Rows are points. The points of each table are mixes of a few directions, plus a little noise. Count the directions of each table, and those that both share. Where both have some left over, give the other angles between the two spaces (their principal angles), to ten degrees, smallest first.
(in the rows, 128 means zero)

First, 6 rows:
[[ 76  85]
 [123 124]
 [198 185]
 [117 119]
 [131 131]
 [124 124]]
Second (7 x 2):
[[121 127]
 [116 128]
 [156 128]
 [ 56 128]
 [165 128]
 [ 81 129]
 [202 127]]
Directions: first 1, second 1, shared 0; angles 40

First, 8 rows:
[[140 130  38 154 111 145]
 [125 120 143 121 144 122]
 [103  76 195  86 199  89]
 [135 155 153  91 103 131]
 [ 93 129 115 174  76 149]
 [120 154  81 136  60 152]
 [155 147 140 134 141 128]
 [149 116 160 128 189 110]]
Second:
[[111 127 134 121 126 111]
 [ 89 126 142 111 123  89]
 [ 78 126 146 107 122  78]
 [163 130 115 143 132 164]
 [162 129 115 143 132 162]
 [167 129 114 145 133 167]
 [210 131  98 164 138 211]
 [ 43 125 159  91 118  42]]
Directions: first 4, second 1, shared 0; angles 40

First, 7 rows:
[[131 105 124 129 139 130 119  92  90]
 [ 97 109 121 129  78 105 158 133 167]
 [136 174 126 127 136 148 120 152 140]
 [ 65  71  89 127  43 109 161  46 106]
 [132 133 146 130 124 109 140 177 181]
 [179 189 149 126 200 157  96 181 127]
 [159 115 142 129 180 137 104 117  87]]
Second:
[[176 125 176  68  99 153 137 142 109]
 [113  43 156 102  56  81 175 123 159]
 [127 175 103 155 174 148 100 127 114]
 [ 88 130  89 178 152 109 121 116 144]
 [161 168 140 109 150 164 109 137 102]
 [133 192  99 155 186 160  92 129 107]
 [ 84 109  97 170 131  97 132 116 154]
 [137  77 163  88  75 112 159 131 139]]
Directions: first 3, second 2, shared 1; angles 80

First, 8 rows:
[[130 121 141  86 125 133 124 172 171 137 146 168 146 108]
 [114 136 122 127 121 100 138 133 114 150 113 134 102 155]
 [122 133 121 141 127 117 133 116 109 133 116 116 113 144]
 [110 140 118 139 121  94 142 122  99 152 106 123  91 166]
 [118 134 125 125 123 109 135 133 120 145 118 133 109 146]
 [110 141 115 145 121  93 142 115  92 151 102 116  88 170]
 [133 128 125 147 132 137 125 108 115 115 126 108 131 126]
 [188  90 157 114 153 241  83 127 205  41 196 126 245   7]]
Second:
[[ 79 100 142 153 107 205 108 168 138 147  38 147 167 153]
 [146 135 142 125 134  29 148  82 115 130 142 145 135 107]
 [191 166 147 125  91  79 105 126 103 134 105 138 140 131]
 [109  92 122 159 138 195 102 188 135 143  94 121 155 147]
 [ 97 107 118 144 146 167 130 149 143 135 114 132 144 138]
 [106 115 129  84 128 130 146  86 124  99 203  89  53  94]
 [118 107 106 115 166 128 145 118 135 112 209  95  86 107]
 [176 169 132 145 109 105 112 143 121 143  80 157 172 152]
 [125 101 129 124 147  98 134 117 121 123 172 108 108 105]
 [135 189 113 107 114 144 149 101 145 116 124 148 120 146]]
Directions: first 2, second 5, shared 0; angles 70, 80

First, 11 rows:
[[ 76  99 148 104  90  83  97 143  67 127  98 145 115 179 120 107 176 150
  109  71 109 111 140 183]
 [135 105 136  92 129 125 136 124 162 143 118  99 156 108 107 146  93 155
  126 169 110  61 142 100]
 [109  82 142  85 140  79 108 120 128 156  79  95 144 132 110 134 113 171
  106 150 100  24 152 162]
 [ 96 121 137 120 143  95 133 116 166 121 113  82 140 106 127 139 100 158
  134 139 115 104 139 156]
 [172 155  90 202 193 174 169 110 122 171 129 125 132 116 123 103 136 125
  123 158 213 160  67 113]
 [154 156 122 138 124 170 159 127 181 109 170 121 142  91 132 149  97 110
  153 154 136 165 121  67]
 [ 69 151 145 156  99 118 149 134 147  87 148 111 125 125 132 121 141 143
  154  79 142 208 112 149]
 [112 117 158  58  61 108  87 150 133  78 149 150 117 135 143 158 119 103
  139 105  45 121 190 116]
 [201 152  97 143 169 160 104 121 117 130 144 167 103 122 160 139 118  59
  121 160 124 141 138 109]
 [153 123 132 111  70 168 117 154  70 132 152 193 120 171 119 115 175 101
  119  97 126 148 125  81]
 [130 151 100 200 190 132 148 111 113 150 112 117 117 128 136 102 147 131
  121 127 191 167  83 167]]
Second, 9 rows:
[[149 116 126  93 146 143 123 157 134 177  98 111 130  87 160 110  90 132
  106 158 154  89 132 110]
 [138 124 126  48 134 169 113 192 132 170 131  99 118 100 144 113 118 130
  108 105 167  80 136 132]
 [109 137 131 249 114  65 151  30 120  56 130 174 141 178  98 153 151 125
  161 153  66 205 116 126]
 [150 115 127 106 148 137 126 147 133 175  92 114 132  87 162 110  86 132
  107 168 149  93 131 107]
 [115 135 130 186 118  99 139  81 123  86 137 151 133 159 107 143 148 126
  147 130  96 169 123 132]
 [123 132 127  55 121 169 112 187 129 141 158 105 115 125 120 124 147 126
  121  74 156  99 134 149]
 [140 123 126  40 136 173 111 199 133 176 131  96 118  96 146 112 116 129
  106 104 171  75 136 132]
 [112 137 129 141 114 124 129 117 124  96 154 137 125 156 104 140 157 125
  142  99 114 151 126 144]
 [116 133 131 233 121  73 149  43 122  75 120 166 141 163 110 146 138 126
  153 162  77 189 118 120]]
Directions: first 5, second 2, shared 0; angles 40, 70

First:
[[ 43  93   7  74 230  85  78 160  86 168 128 225 232 134 163 140 116 202
   87 170 171  91  84 117 128 107 157 150 124 140 140 155]
 [120 125 116 123 138 123 123 131 124 132 128 138 138 129 131 129 127 135
  124 132 132 124 124 127 128 126 131 130 128 129 129 131]
 [ 98 116  85 109 164 113 111 139 113 142 128 161 165 130 140 132 123 154
  114 143 143 115 113 124 128 120 139 136 127 132 132 137]
 [174 148 194 157  73 152 156 111 151 106 128  75  71 125 109 122 135  87
  151 105 105 148 151 134 129 139 112 115 131 122 122 113]
 [152 138 163 144  99 140 143 119 140 116 128 100  98 127 118 125 132 107
  140 116 116 139 140 131 128 134 119 122 129 125 125 121]
 [135 131 139 133 119 132 133 126 131 124 128 120 119 127 125 127 129 122
  131 124 124 131 132 129 129 130 125 127 129 127 127 126]
 [167 144 184 152  81 148 151 113 148 110 127  83  80 125 112 122 134  93
  147 108 108 145 148 133 128 138 115 117 130 123 123 116]
 [179 149 202 161  66 155 159 108 154 104 127  69  64 125 107 121 135  83
  153 102 102 151 154 134 128 141 110 115 130 121 121 112]
 [134 131 137 132 120 131 132 126 131 126 128 121 120 128 126 127 129 122
  131 125 125 129 131 129 128 129 126 126 128 127 127 126]
 [142 134 149 137 110 136 137 123 136 121 128 111 110 127 122 126 130 115
  135 121 120 134 136 131 128 132 123 124 129 126 126 123]
 [ 62 100  34  86 207  94  88 153  95 159 129 204 210 133 155 138 119 187
   96 162 161  99  94 120 128 111 151 146 125 137 137 149]]
Second, 8 rows:
[[136 134  83 118 130  73 132 105 117  89 125 130 167 129  85 131 126 151
   91 102 100 122 142 138 133 106 151 180 169 150 146  81]
 [131 123 150 125 151 183  97 148 123 168 120 132  89 117 180 115 133 129
  127 142 183 121 101 107 145 146  98  84 109 125  86 204]
 [101  93 111 114 128  80 132  83 115 137 160 162 148 136 161 142 128 138
  139 125 133 119 125 112 107 137 137 134 131 133 141 137]
 [123 127 182 144 123 203 123 156 142 162 117 130  78 123 157 114 130 102
  173 154 150 146 106 123 122 143  98  75  79 106 105 164]
 [129 125 121 131 126 130 133 115 128 101 107 147 132 124  85 110 130 135
  137 119  97 150 114 142 117 102 129 154 130 138 133  79]
 [132 135  84 120 142  74 133 116 120  99 128 114 174 129 104 143 124 152
   90 118 106 113 148 142 142 111 155 170 159 136 149  95]
 [131 152 110 141 141 106 150 152 139 106 119  81 172 129 104 153 119 136
  115 153  90 120 160 166 145 113 157 149 126 103 163  80]
 [141 136 184 133  81 174 125 146 140 161 148 129  64 137 150 116 133  81
  152 110 166 134 129  97 114 165  97  77 118 135  98 183]]
Directions: first 1, second 5, shared 0; angles 30

First, 11 rows:
[[108 133 130 120 161  50 109 186  84 116 121  99 156 168 132 151 245 149
   91 163 152 192 128 120 103 122 166  76  57  77 131 136]
 [ 96 127 112 120 167 125 141 110 137 119 134 128 141 124 135 127 162 143
  110 119 159 170 113 100 116 123 117 130 105 128 134 122]
 [125 133  58 114 183 172 141  66 142  96 165 167 129 125 107 151  64 153
  122  59 154  99 109 143 140 113 159 220 129 142 131 157]
 [169 139 173 154  89 106  86 202 118 204  98  65  98 134 139 102 186 110
  168 167 111 141 169 115 130 182  59  16 142 144 142  68]
 [148 145 108 140 147 174 138 108 154  82 171 175 152 128 122 138  77 126
  146 124 143 127  92 145 133 119 139 205 132 139 107 161]
 [123 116 100 111 135 151 142  87 132 140 134 125 116 126 121 132  89 129
  136  85 134  95 136 121 142 126 126 148 143 149 138 117]
 [155 151 157 166 108 112  79 183 126 156  95 120  87 102 125 106 148 136
  127 152  92 126 152 155 124 159 106  86 147 117 137 123]
 [ 82 104 112 108 126 176 178  35 162  99 129 174 123  85 128 115  40 128
  107  85 120  94 109 120 134  93 134 205 165 148 126 146]
 [141 131 199 159  59 102  95 183 125 170  70 109  84  93 138  89 143 112
  127 178  66 116 163 144 124 152  95  55 167 118 134 109]
 [131 103  96  92 113 152 161  71 117 109 147 145 137 148 112 154  42 115
  135  83 121  54 128 146 152  95 183 190 143 137 121 150]
 [130 126 161 123 122  90 138 178 110 117 144 100 185 177 148 141 212 106
  140 194 157 194 109  98 113 125 127  77  78 111 108 119]]
Second, 8 rows:
[[159 163 118 168 135 133 128 162 144  94 140 135 134  98 111 127 128 152
  156 162 116 150 105 146 132 124 133 153 122 101 124 184]
 [101 182 118 158 163  98 131 165  93  83  80 121 154 104 130  90 182 191
   98 172 142 195 100 159 114 112 136 145 111  62 146 205]
 [193 143  59 139 136 115 165 161 121 113 171  63 143 131  78 174 128 159
  222 137 122 114 122 118 166 112 161 127  95  97 139 194]
 [218 145  85 150 127 136  90 171 129 160 166  97  91 141  86 168 103 134
  200 104 107  74 157 150 159 160 139 116 128 139 136 130]
 [ 54  92 170  78 125 118 106  81  95 174  76 143 116 161 172  98 144 100
   39  86 151 121 157 122 102 140 109  97 146 160 136  42]
 [117 115 116 113 168 134  92 110 138 149 150 149 108 147 134 146 143 121
   97  81 154 130 140 118 114 151 120 125 115 159 128  74]
 [ 59  88 208  91  66 130 137  82 109 155  63 149 130 136 178  77 105  79
   61 133 116 108 145 126 111 120 105 104 176 152 121  69]
 [123  96 152 126 103 160 173  93 193  96 178 166 147 105 133 145  90  89
  151 148 117 133  97  86 128 104 121 158 131 154  94 126]]
Directions: first 6, second 5, shared 3; angles 40, 60

First:
[[123 147 152 140 125 168 102 122 178 184 100 155 165 133 235 107 118  94
  152  97 122  97 137  72 137 120 101 133 165 141 141 207]
 [120 167 142 159 109 162 133 106 123  88  82 150  98 204 125 191  58 126
  164 146  88 134 141 150 130 133 136 190 173 144 141 150]
 [124 150 127 152 112 130 150 111  90  54 105 135  70 196  51 204  69 147
  142 166  97 159 134 189 125 143 157 183 142 132 136  91]
 [134 101 144 154 136  81 125 134 131 151 159 164  81 109  96 147 152 108
   76 120 171 180 118 152 133 177 162 108  81  98 166  64]
 [120 163 154 161 113 167 117 109 151 132  83 164 118 184 178 167  73 105
  160 124 101 124 141 118 135 135 125 174 174 143 150 177]
 [125 141 113  98 127 161 126 130 133 128 114  95 180 120 168  90 129 141
  162 125 104  79 134  95 124  85  95 126 157 149  95 183]
 [131 113 107  85 139 132 124 143 135 152 146  88 188  74 159  59 174 140
  132 115 135  86 124  89 123  91  98  87 122 134  93 156]
 [137  85 122 110 148  83 121 150 137 174 179 122 142  53 126  76 199 121
   79 107 178 138 113 113 129 139 131  65  74 104 129  91]
 [134 101 138 137 138  94 120 138 141 166 158 149 114  92 128 116 164 109
   87 111 168 154 119 127 133 157 142  96  90 106 151  94]
 [132 113  81  84 132 102 162 137  63  49 154  60 123 114  14 122 144 187
  125 169 115 126 121 176 112 100 136 119 102 128  79  67]]
Second:
[[126 138 163 163 135 113  95 149 123 131 126 175  82 136  95 147 125 101
  121 130 140 178 115 143 118 180 158 126  94 122 184  94]
 [136  85  52  74 105 127 224  63 141 125 140  49 181 120 166 130 135 176
   97 127 132  58 159 129 164  48  95 145 185 119  20 143]
 [125 145 145 107 153 144  65 184 125 152 131 121 174  78 146  45 165 118
  164 117 122 109 105  82  97 124 109  79  98 148 144 165]
 [122 139 143 132 129 148 104 131 154 164 115 143 152 125 191 108 127 108
  144 108 126 110 131  93 130 124 112 122 145 139 136 174]
 [133 110 122 133 128 102 150 119 118 119 146 128 101 129  92 151 135 136
   98 133 145 150 128 157 135 141 146 128 111 111 127  83]
 [130 113  61  98 102 117 221  76  82  37 130  57 108 173  44 190  92 198
  117 175 102 112 150 197 145  79 136 180 164 123  47  84]
 [123 154 153 153 127 144 100 137 130 124 105 156 111 153 135 142 102 113
  153 128 112 139 124 125 118 146 133 143 135 139 157 144]
 [127 139 188 169 149 121  56 174 152 186 133 203 106 104 154 104 151  71
  123 101 157 173 107 101 116 193 144  94  81 120 209 124]
 [130 120  77  79 118 139 173 108 106  88 130  55 170 125 113 116 128 177
  142 146 104  77 140 134 132  65 103 135 159 141  55 143]
 [126 142 177 172 134 126  88 144 148 162 119 191  94 139 146 144 122  84
  123 113 142 169 118 121 125 180 147 125 109 121 194 123]]
Directions: first 3, second 4, shared 3
